Each row of a before or after table is a point. The points were changed in one or more steps. Then noise was added and the rows were shuffled. The steps act on how far a point lies along the listed directions, d1 being the first. Write out the steps. A step turns or swaps two directions, mirrors them in a line or flattens them onto one, adds a multiple of one to another, or multiplies one. Angles are multiples of 10 degrees, from the lower direction toward the higher: turns from -170 to 170, lines from 10 to 170 but not 90. Use the fewest steps. Two steps may share a direction if one is a turn and the other turns, adds or multiplies; they go together, in the order done. Otherwise the lowest direction goes first.
In the rows, zero is written as 128.

Directions:
(1): [108 186]
(2): [186 148]
Before:
[[127  90]
 [153 150]
 [130  98]
 [151 168]
 [ 83 143]
 [155 118]
 [169 104]
 [164 102]
 [138 152]
 [105  94]]
After, 10 rows:
[[194 194]
 [123  87]
 [216 108]
 [108  75]
 [ 26 133]
 [196 168]
 [ 60  71]
 [190 122]
 [203 104]
 [160 166]]
Steps: multiply d1 by 1.3; multiply d2 by 2.5

Directions:
(1): [112 189 130 187]
(2): [188 100 161 172]
(3): [117  89  63 168]
(4): [ 69  91 174 150]
Before (14 x 4):
[[129 120 127 157]
 [139 132 124  48]
 [182 175 187 119]
 [151 145 110 141]
 [176 179 124  51]
 [151 193 124   7]
 [162 104 124 144]
 [126 125 115 125]
 [116 125 168  78]
 [138 117 127 125]
 [130 123 149  46]
 [162 142 163 135]
 [ 95 147 136 141]
 [162 108 150  48]]
After (14 x 4):
[[135 150 124 147]
 [119 114 146 148]
 [136  84 139 117]
 [144  91 182 122]
 [151 108 155 119]
 [130 119 131 125]
 [ 61 118 171 121]
 [151 117 122 139]
 [ 67 135 127  92]
 [118 127 126 133]
 [120 150 121  86]
 [ 26 155 166 117]
 [ 80 116 132  64]
 [ 83 147 128  78]]
Steps: turn d1 and d2 by 50 degrees; multiply d3 by 0.4; multiply d4 by -1

Directions:
(1): [182 133 110  79 161 171 158 172 202]
(2): [201 216 130 166 117  89 126 104 135]
Before, 8 rows:
[[146 142 111 117 129 124 139 124 142]
 [113 101 126  99 142 168 136 138 131]
 [100 162 153 197 105  77  92  72  75]
 [103  96 129 112 132 130 127 134 121]
 [104  81 124 110 133 158 138 147 128]
 [135 120 126 127 142 166 129 147 140]
 [117 112 123 118 130 141 128 124 135]
 [ 92 111 140 114 147 146 128 131 127]]
After (8 x 9):
[[147 118 122 115 151 176 134 158 156]
 [ 62 174 169 246  69  36  67  30  11]
 [ 81 101 137 109 149 153 130 130 126]
 [158 147 107 110 133 132 146 129 158]
 [ 92  87 132 108 129 133 128 130 111]
 [114 109 121 109 131 144 131 125 143]
 [117  93 120  87 152 180 142 151 150]
 [ 98  67 122 102 137 166 143 154 140]]
Steps: multiply d1 by 2; multiply d2 by 1.3

Directions:
(1): [165  33 157 133 117 148 136  74 148  70 190 138]
(2): [ 82  95 122 166  82  83 151 123  73 163 169  44]
Before (13 x 12):
[[ 79 152  70 168  95  70 117 148  45 199 122  48]
 [119 122 142 119 137 137 108 109 156 120 118 147]
 [ 84 213 114 124 123 121 127 169 111 194  85 103]
 [187 195 142  91 188 166 106 122 162 129  83 200]
 [ 82 135 107 149 111 111 133 115 120 135 134  96]
 [ 95 102 111 166  91 105 190 124  78 164 184  14]
 [139 172 102 130 139 157 114 120 155 111  92 156]
 [138 107 141 131 121 133 116 109 121 108 148 128]
 [161 194 110  82 194 164 109 169 165  75  61 183]
 [102  81 132 146 106 105 127 126 104 164 134  61]
 [102 197 124 115 139 144 128 177 116 148  82 148]
 [150  66 150 110 123 122 160  98 149  80 167 126]
 [228  32 171 118 125 205 148  27 206  16 179 232]]
After, 13 rows:
[[194  11 165 144  90 171 166  22 166  38 206 171]
 [140 174 106 128 146 162 106 117 158 110  83 173]
 [171 197 115  74 202 175 102 170 173  62  57 197]
 [113 204 125 108 152 161 125 179 135 139  66 170]
 [106 225 119 109 147 143 119 171 131 179  70 139]
 [103  81 128 149 101 100 128 125 103 164 139  57]
 [ 82 132 106 146 110 115 135 119 130 132 134  99]
 [125 100 141 135 116 122 119 112 120 117 156 111]
 [192 199 145  86 192 180 107 127 172 126  74 211]
 [ 94 158  70 150 111  84 115 153  59 192 111  75]
 [ 95  99 113 164  90 102 195 125  85 166 183  12]
 [116 116 140 121 131 138 109 110 156 126 118 143]
 [141  61 152 120 104 108 167 102 132  88 181  99]]
Steps: add 0.5 times d1 to d2

Directions:
(1): [ 20 151 131 193 101 170 135 119 107 141  78  59 148  83 123  89  87  95]
(2): [ 76  96  76 111 193 221 113 147 144 137 112 200  92 104 123 200 101 126]
(3): [154 140  50  99 125 146 192 155  90 189 222  91 165 105 100 123  74 132]
(4): [ 70 210  81 143 127  37 138 182 149 153 133 139  54 104 123 149 163 156]
(5): [172 107  77 124  94 137 143  93  56  83  95 159  65  35 137  72 143 153]
Before:
[[137 128  58 104 121 169 152 117  92 154 153 101 124  68 114 115  91 124]
 [137 176  97 107 138  82 152 163 126 186 210  70 194 160  88 157 100 110]
 [103 166 205 171 100 105  80 105 146  96  52 156  92 129 170  70 167 125]
 [151 128  67 141  83 152 133  83  81 115 128 118 101  71 130 104 120 131]
 [100 183 127 103 161  38 107 202 188 205 202 108 138 203 139 208 145 141]
 [199  48 101  84 135 200 134  94  70  76 137 147 145  92 117 107 102 109]
 [ 95 113 142 162  95 150 130 105  76 103 107  66 116  90 137 107 124 118]
 [117 106 130 129 121  95 138 135 148 158 194  72 196 151 102 150 105 131]
 [135 115  96 121 124 177 134  99  90 115 131 185  95  75 143 135 112 138]
 [133 129  62  94 145 178 143 131 101 144 178 128 141  94 114 169  93 110]
 [ 34 143 172 169 119 179  77 104 137  90  22 136  91  78 120 107 139 106]
 [165  54  76 127 106 227 152  97  28 110 110 130 135  54 112 103  66 121]]
After (12 x 18):
[[166 163  51  96 107  78 146 131 102 134 152 131  61  62 125 113 151 160]
 [ 84 121  62 125 138 110 151 158 137 173 194 106 142 103  94 179  98 146]
 [ 71 215   6 119 145  76 170 198 108 203 197  99 111  81  79 172 100 132]
 [231  81 111 112  87 109 135 103  49  78 111 162  88  86 129  95 143 157]
 [166  74 131 102 150 157 106 118 109  90 134 163  84 130 142 176 151 141]
 [160 131  77 131  99 122 112  87 105  96 109 159  64  83 141 130 153 146]
 [160 189  69 113  90  58 152 136  87 133 179  99 106  82 122 117 145 137]
 [222  73 234  76 151 155  59  88 172  69 104 192 146 198 127 146 174 123]
 [175  81 136 120  96 143 126  89  69  62 103 112 140  89 126  72 127 107]
 [132  85 228 130 164 216  57  94 171  98  71 196 150 183 168 133 131 103]
 [167 138 150 136  82  96 129  81  93  94 125 148 106  99 154  92 149 144]
 [ 28 217  76 142 131  59 142 207 145 235 198  49 142 137 127 169 101 127]]
Steps: turn d1 and d2 by 160 degrees; add 1 times d3 to d4; turn d3 and d5 by 30 degrees

Directions:
(1): [123 197 114  73  59  99  61 122 122 154 151 192 148 105 126 123 196 145
  78 235  89 129 114 122]
(2): [103 122 181  62 109 116 132 194 123  76  88 113 131 145 120 206 135  94
 156 135  56  77 224 174]
(3): [157 127 148 165 151 149 147 134 153 127 115 194 180 100 214 222 190 140
  62  97 194 143 175 119]
Before (13 x 24):
[[121 114  91 174 161 110 122  76 113 158 164  69  92 148  95  49  93 145
  160 120 139 146  69  92]
 [110 122 177  96 118 124 125 162 146 101 123 129 136 133 132 185 151 114
  141 138 118  89 177 144]
 [128  83  88 165 187 140 148 127 140 105 144  71  90 150  90  57  43 120
  183  85 135 140  75 117]
 [122 178  81 108  86  80  55 109 117 165 159 110 105 157  55   7 110 166
  132 220  76 138  35 107]
 [106 143  91 133  95 121  84 129 106 156 167 107  75 135  87  65 108 146
  152 184  75 127  80 107]
 [146 137  92 156 102 135 105  88 131 166 156 171 132 101 143  78 147 132
   93 146 163 153  56  77]
 [119  78 121 145 161 125 135 136 129  97 140  77 108 148  86  67  62 127
  187  79 117 121  92 140]
 [134 175 153  95  86 147  98 170 142 122 104 196 163 119 142 178 179 149
   84 186 103  99 185 132]
 [101 158 116  84 100 116 109 117 123 154 121 131 124 133  97  84 116 123
  165 180  95 128 101 134]
 [140 121 158  93  98 108 142 141 148 104  96 143 163 133 168 188 187 121
   92 147 108 112 202 156]
 [127 176 150  74  86 110 102 171 122 115 110 162 168 119 142 173 177 137
  114 179  89 102 190 143]
 [141 142 100 137 126 125 121  86 131 151 155 100  83  96  94  58 111 128
  152 172 128 158  66  99]
 [125 162 134  74  74 110  97 134 137 135 144 199 149 111 148 152 164 146
   82 175 106 111 140 120]]
After (13 x 24):
[[ 97 163 130  64  91 112 106 134 123 143 110 139 132 130 102 116 130 116
  163 187  79 116 131 146]
 [131 144  88 128  83 122  91  92 121 163 159 147 113 113 106  47 126 126
  122 167 123 140  45  86]
 [115  68 110 145 188 139 159 154 135  79 124  45  83 163  77  81  27 101
  210  74 110 120 113 136]
 [142 189 142  94  88 112  95 158 129 131 120 194 186 104 169 180 204 150
   78 187 121 119 178 129]
 [125 142 115 102 114 114 116 110 125 131 145  82  75 107  75  68 104 113
  173 182  84 136  94 119]
 [103 188 111  51  61  64  43 152 110 135 140 108 105 165  42  50 120 146
  147 247  16 105  92 139]
 [ 94 147 115  99  79 113  79 159 104 136 152 105  77 141  84 101 116 131
  160 196  40 106 122 127]
 [103 107 112 139 151 102 123 105 109 134 147  42  81 166  69  62  74 126
  192 123  94 120 100 116]
 [146 188 136 114  84 149  87 149 146 141 120 223 175 105 157 165 199 168
   55 196 134 118 162 113]
 [156 127 142 123 106 116 142 116 153 123 111 169 175 118 190 179 202 139
   63 144 146 136 173 133]
 [113  66 142 134 166 127 149 158 129  74 121  66 109 155  87 100  58 114
  202  63 103 103 129 155]
 [130 177 122  75  64 106  88 123 138 148 156 215 153 103 153 144 177 155
   65 190 112 121 126 112]
 [124 125 172 122 126 133 130 150 153 111 128 152 150 120 158 198 170 124
  115 128 152 103 171 133]]
Steps: multiply d1 by 1.3; turn d2 and d3 by 40 degrees
